Every row gives one point. Each copy is the shape, with its points in the same order, stretched, turned, moved and blurred by noise. Say if it was mirrored as well.

Shape (7 x 3):
[[-25 -35  16]
 [ 35 -15   0]
 [-27   5 -61]
 [-33 -24   6]
 [ 22  22   4]
 [ 14  26   2]
 [ 50  -6  10]]
Copy 1:
[[ 57 -32  -4]
 [ 17  42 -17]
 [-31  13  63]
 [ 32 -36   7]
 [-29  25 -37]
 [-31  19 -33]
 [  0  54 -46]]
Copy 1 is: mirrored
Copy 2, 7 rows:
[[-15  -4  48]
 [-21   8 -28]
 [ 48  49  39]
 [ -4  -6  55]
 [ 23  -9 -22]
 [ 33 -14 -16]
 [-17  -8 -55]]
Copy 2 is: only turned
Copy 3:
[[-43  -1  16]
 [ 18  14  34]
 [ 27 -47  -4]
 [-35 -12   7]
 [ 25  19 -12]
 [ 25  17 -18]
 [ 18  30  23]]
Copy 3 is: only turned
Copy 4 (7 x 3):
[[ 13  29  53]
 [ 49 -12  19]
 [-49 -36  24]
 [-11  26  45]
 [ 16 -15 -15]
 [  3 -12 -14]
 [ 59 -14  -1]]
Copy 4 is: only turned

Shape (8 x 4):
[[ 10 -20  29  20]
 [ 28 -27  -2  -8]
 [-59 -11  -1 -20]
 [-38   3 -47 -39]
 [ -7  19  11  -4]
 [ 48  11 -33  45]
 [ 14  35 -16  46]
 [ 24  13  49 -24]]
Copy 1:
[[-28 -15  19   8]
 [-30   0   6 -25]
 [ 34  -9  20  -9]
 [ 39   7 -11 -32]
 [ 17  -7  -3  20]
 [-39 -27 -33  14]
 [-11 -30 -36  45]
 [  2  42  14  17]]
Copy 1 is: mirrored
Copy 2 (8 x 4):
[[  9  20 -62 -17]
 [ -2 -14 -36  19]
 [ 27 -15  34  14]
 [  1 -43  67  55]
 [ -8  10  -9  -9]
 [-39  22 -62  11]
 [-39  39 -30 -15]
 [  4  -5 -26 -44]]
Copy 2 is: only turned
Copy 3 (8 x 4):
[[ 17 -53  -6  18]
 [-12 -26  14  32]
 [ 22 -20  44 -62]
 [-11  18  52 -60]
 [ 27 -17   1  -8]
 [-44  -2 -44  35]
 [ -3 -13 -35   1]
 [ 54 -31   3  44]]
Copy 3 is: mirrored

Shape (11 x 6):
[[ 18  -2 -20 -28   5 -61]
 [ -9  -9 -23  -9   9 -11]
 [ 32   2  13 -34  24   4]
 [ 40  12   0 -64  -1  58]
 [-14 -13 -22  11   9 -30]
 [ -3  34 -47  48 -43 -11]
 [ -4   1 -16  18 -45 -40]
 [ 32 -35 -22  10  -4 -22]
 [ 42  26   1 -19  22  24]
 [ 22  -6  38 -42  15  13]
 [ 54  34  31 -34   9  61]]
Copy 1 (11 x 6):
[[  -7   30  -37   42  -18   21]
 [  17   25   14    6   -5    9]
 [  -2  -31   30   34   -2   14]
 [  52  -71   26   42  -40   19]
 [   2   45    9  -10    5   -1]
 [  12   13  -51  -55    6  -43]
 [  -6   18  -53  -22  -24  -14]
 [ -12   34    6   29   -7  -32]
 [  10  -50   25   21   10   -3]
 [   1  -47   45   28  -20   25]
 [  19 -103   39   21   -3    0]]
Copy 1 is: only turned
Copy 2:
[[ -4 -30 -47 -56 -11   9]
 [ -4   0 -39  -5  10  -1]
 [  1  15   4 -40   1  28]
 [-12  21   3 -11 -11  68]
 [  5  -5 -35  -9  11 -24]
 [-45   2 -68  12 -35 -41]
 [-18 -31 -36   1 -23 -31]
 [ 32 -14 -43   2 -22 -18]
 [-16  39   2 -34 -10  35]
 [ 14  10  45 -29  12  26]
 [-21  45  38 -24 -14  49]]
Copy 2 is: only turned
